Each row is a point. To make a cloud, some directions were put in groups of two or more. Within a group, all points are equally far from the middle, so they leave a hole (a ring in 2 directions, a hollow ball in 3). The other directions are filled evenly. Then the cloud was stretched, turned, moved and blurred a little. How many holes are there, and how many directions does each take, smallest first?
In the rows, 128 means zero.

Cloud:
[[ 79 153]
 [127 184]
 [ 74 135]
 [ 74 138]
 [135  77]
 [179 121]
 [ 87  95]
 [107  80]
 [148  81]
 [177 112]
 [156 177]
 [ 83 101]
 [167  95]
 [162 173]]
Holes: 1 (2)

Cloud (19 x 3):
[[103 178 130]
 [118 102 189]
 [ 78 102 176]
 [ 60 136 169]
 [108 135  76]
 [ 77  93 159]
 [116 163  91]
 [139  93 168]
 [178 129 157]
 [ 98 164  98]
 [ 52 132 142]
 [ 80 163 172]
 [ 80 102  98]
 [128 170 182]
 [ 72  96 116]
 [ 64 134 104]
 [ 82 114  88]
 [ 58 148 148]
 [ 95  84 142]]
Holes: 1 (3)

Cloud (26 x 4):
[[177 163  72  79]
 [120 159 156  68]
 [ 96 134 185 133]
 [ 52 104 121 102]
 [ 97 150 174 149]
 [ 87 107 156  75]
 [ 96  93 140 188]
 [124 113 133  53]
 [ 99 147  64 120]
 [185 170 109  61]
 [136  92 170  89]
 [196 157 160 104]
 [105 174 144 155]
 [115 101 188 123]
 [116  70 130 165]
 [120  76 100  99]
 [121 124 192 135]
 [ 47 131 120 118]
 [214 126 125  95]
 [ 97 139 184 135]
 [177 128  67  93]
 [143 141 175 165]
 [188 125 164  87]
 [102 125 187 149]
 [ 99 143 169 168]
 [ 86 146  83  84]]
Holes: 1 (4)

Cloud:
[[ 90 166 185  90 161 117]
 [121  73 132 140 164  61]
 [134  54 177  90 111 162]
 [155 167 106 117  96 199]
 [163 140 137  93 186  88]
 [143 180  78 150 124 182]
 [160 109  77 114 140  72]
 [ 89  69 122  92 169  94]
 [206 120 121 112  88 161]
 [182  94 145 104 136  76]
 [ 89  72 192 118  95 117]
 [119 172 172  75  91 153]
 [ 49 163 155 122 153 108]
 [118 152  94 192 153  83]
 [144 133 109 105 211 138]
 [109 109 172  46 126 107]
 [158 123 168 196 111 127]
 [134 151 114  90 101 205]
 [ 99 156 136 106 208 125]
 [128 135 178  79 122 198]
 [ 70 131 187 139  81 133]
 [175 107  57 121 147 127]
 [ 72 140  79 173 108 151]
 [118 117 105 197 183 136]
 [148  98 136 110  49 116]
 [196 165 149 140 112 159]
 [191  95 170  94 138 109]
 [129  51 123 103 158 166]
 [158 103 119 123  86  69]
 [179 112 177  84 153 108]
 [141 160 120 121 207 107]
 [117 188 113 166 123  85]
 [105  72 162 109  62 153]
 [211 107 151 108 114 127]
 [ 68 120 191 137  89 124]
 [145 178  67 107 145 120]
 [ 74 140 129 151 197 135]
 [162 164  60 120 145 153]
 [118  80 101 131  66 170]
 [125 102  78 192 153  91]
 [176  86 139 132 100  76]
 [106 117  60 182 114 107]
 [139 172 153  75  81 140]
 [182  59 170 121 120 119]
 [145 119 127 102 191 185]
 [182 126 120  98 135  75]]
Holes: 3 (2, 2, 2)

Cloud (53 x 6):
[[121 111 114  49 176 101]
 [ 54 132  54 134 118 108]
 [198  84  90 112 129 105]
 [125  74  83 100  98 134]
 [160 114  79 156  32 148]
 [ 58  98 109 119  78 107]
 [ 82 144 163 117 112 194]
 [120 115 106 130 184 134]
 [139  97  96  82 136 148]
 [ 69 156 109 160  60 175]
 [126 144  78 151  27 131]
 [115 164  98 156 114 171]
 [ 56 145  71 117 153  69]
 [105 183  68 177 107 155]
 [177 154  84 152  59 144]
 [ 77 191 121 155  77 163]
 [122 153 139 180 130  78]
 [ 84 150  91 116 163 118]
 [109  84 110  85  94 167]
 [ 93 164 125 169 199  84]
 [ 95 150 131 162 110 119]
 [115  86 168 101 116 141]
 [142 149 131 171 117 145]
 [ 78 169 152 127 120 172]
 [149 103  73 146  58 150]
 [116 106 113 133 104 129]
 [ 75 164  65 130 105 185]
 [ 74 162 134 118  58 188]
 [103 145 142 113 126 198]
 [ 66 113  65 153 145 134]
 [ 96 129  97 112 133  46]
 [129  98 155  84  81 123]
 [ 55 159  64 132  77 157]
 [ 99 139  89 115 155  50]
 [ 67 128 147  88 110 136]
 [ 57 238 133 133 146 119]
 [ 79 178 138  97  32 110]
 [115 155  79 100 156 198]
 [123 150 117 153 196 122]
 [119 100 145 158 171 142]
 [191 205 150  96 136 115]
 [109 105 101 141 137 149]
 [105 114 160 168 152 166]
 [155 123 164 128 139 178]
 [ 78  68  70 107 106 169]
 [114  91 109  55 160 111]
 [ 97 147 101 140  55 164]
 [103 146  54  93 205 153]
 [143 154  56 125  78 120]
 [126  92  88 150  94 166]
 [137 110 117 125 113 101]
 [ 89 172 137 103 193 137]
 [112  62  76  81  94 164]]
Holes: 0
